Every row gives one point. Each copy is the shape, with its points in the same order, turned, moved and blurred by noise. Say if it was mirrored as well.
(in the rows, 128 means zero)

Shape:
[[128 109]
 [ 78  90]
 [142 141]
 [143 169]
 [ 94 130]]
Copy 1 (5 x 2):
[[118 126]
 [ 64 121]
 [140 151]
 [152 179]
 [ 93 155]]
Copy 1 is: only turned
Copy 2:
[[109 107]
 [ 58 118]
 [143 127]
 [158 151]
 [ 96 143]]
Copy 2 is: only turned
Copy 3:
[[139  98]
 [ 96  68]
 [143 131]
 [136 159]
 [ 98 108]]
Copy 3 is: only turned

Shape:
[[109 153 161 140]
 [118  59 101  56]
 [123 125  87 149]
 [144 147 117 175]
 [149 117 143 134]
 [151 133  89 156]
 [140 137 144 142]
 [131 129 102 156]
 [ 97 110 114 112]
 [116  54 126 110]]
Copy 1 (10 x 4):
[[123 113 192 138]
 [ 94 143  86  59]
 [142 115 116 157]
 [168 123 153 171]
 [148 147 158 121]
 [169 121 120 155]
 [149 133 167 132]
 [147 122 131 157]
 [100 117 131 118]
 [ 94 174 112 105]]
Copy 1 is: mirrored
Copy 2, 10 rows:
[[121 160 160 123]
 [ 61  54 126  90]
 [104 141  86 139]
 [140 162 110 154]
 [134 117 136 141]
 [134 134  80 143]
 [134 135 144 137]
 [115 145  98 148]
 [ 74 125 123 116]
 [ 63  78 139 143]]
Copy 2 is: only turned
Copy 3 (10 x 4):
[[145 146 140 119]
 [ 67  60  93 173]
 [162 101  79 139]
 [193 125 109 132]
 [150 103 129 157]
 [183 108  77 150]
 [154 124 130 146]
 [167 108  93 134]
 [109  97 100 125]
 [107  50 119 141]]
Copy 3 is: mirrored

Shape (9 x 6):
[[ 95 118 150 120 123 126]
 [139 142  94 171 119 146]
 [120  89 150 152 131  86]
 [127  87 166 104 169 148]
 [118 130 103 172 112  86]
 [151  79  92 122 111 156]
 [134 100 170 119 101 161]
 [112 113 141 134 172  83]
 [172 108  98  91 109 134]]
Copy 1:
[[115 100 161 144 108 131]
 [133 142  98 164 132 177]
 [147  86 136 188 105 112]
 [170  72 183 133 141 135]
 [110 127  99 195 115 125]
 [141  65  93 130 135 174]
 [152  87 150 120  84 163]
 [152 106 155 182 145  94]
 [151  88  84 103 137 138]]
Copy 1 is: only turned
Copy 2:
[[ 91 113 132 126 105 129]
 [146 130  85 151 146 165]
 [ 89 106 105 137 123  84]
 [108  61 148  87 135 108]
 [126 150  84 174 117 114]
 [128  98  65  79 116 146]
 [ 94 123 131  74 130 146]
 [126  93 135 155 115  72]
 [161 123  92  68  99 130]]
Copy 2 is: mirrored

Shape (13 x 9):
[[120 151 138 123 144 116 125 105 127]
 [125 115 128 120 143 164 136  94 170]
 [129 113 111 133 152 108 126 132 138]
 [136 120 146 123 155 109  98 114 134]
 [128 153  83 176 140 249 126 143 142]
 [159 135 135 112 100 112 148 201 134]
 [163 131 120 122 148 147 114 103 124]
 [121 109 140 132 129 126 131 100 112]
 [123 135 138 149  76 111 112  98 150]
 [119 132 121 110 139 139 120 115 132]
 [120 128  92 119 128 124 103 105 135]
 [133 118 128 108 120 118 110 146 118]
 [146 129 103 120 143 114 126  98 126]]
Copy 1:
[[132 149 142 139 126 133 103 115 124]
 [143 121 107 136 137 187  91  98 147]
 [130 132 122 141 155 150 133 116  99]
 [152 133 153 143 156 140 112 116 117]
 [164 117  45 105 103 206  41 152  83]
 [123 113 105 116 128 133 170 192 127]
 [176 141 104 143 142 137  99 116 123]
 [122 125 125 121 156 122  91 102 129]
 [113  83 126 162 112 121  97 118 131]
 [137 135 123 118 124 145 110 108 121]
 [146 118 119 132 119 137 118  85 103]
 [144 112 131 112 138 126 138 132 117]
 [144 143 105 149 141 128 121  97 112]]
Copy 1 is: mirrored
Copy 2, 13 rows:
[[ 87 124 123 139 134 138 133 106 128]
 [147 102 126 120 114 160 144  87 144]
 [120 134 137 110 150 129 144 126 149]
 [103 108 152 121 157 138 123 118 126]
 [165 148  56 132 113 233 107 124 192]
 [128 189 133  98 105 108  80 149 120]
 [123 139 131 128 153 175 128  99 118]
 [128 115 130 155 138 133 144 124 119]
 [136 112 100 157 144  97  97  93 129]
 [112 118 111 117 129 148 135 114 125]
 [120 117  94 111 161 131 140 109 131]
 [118 135 122 113 140 125 116 142 109]
 [116 141 121 122 159 137 150  98 127]]
Copy 2 is: only turned
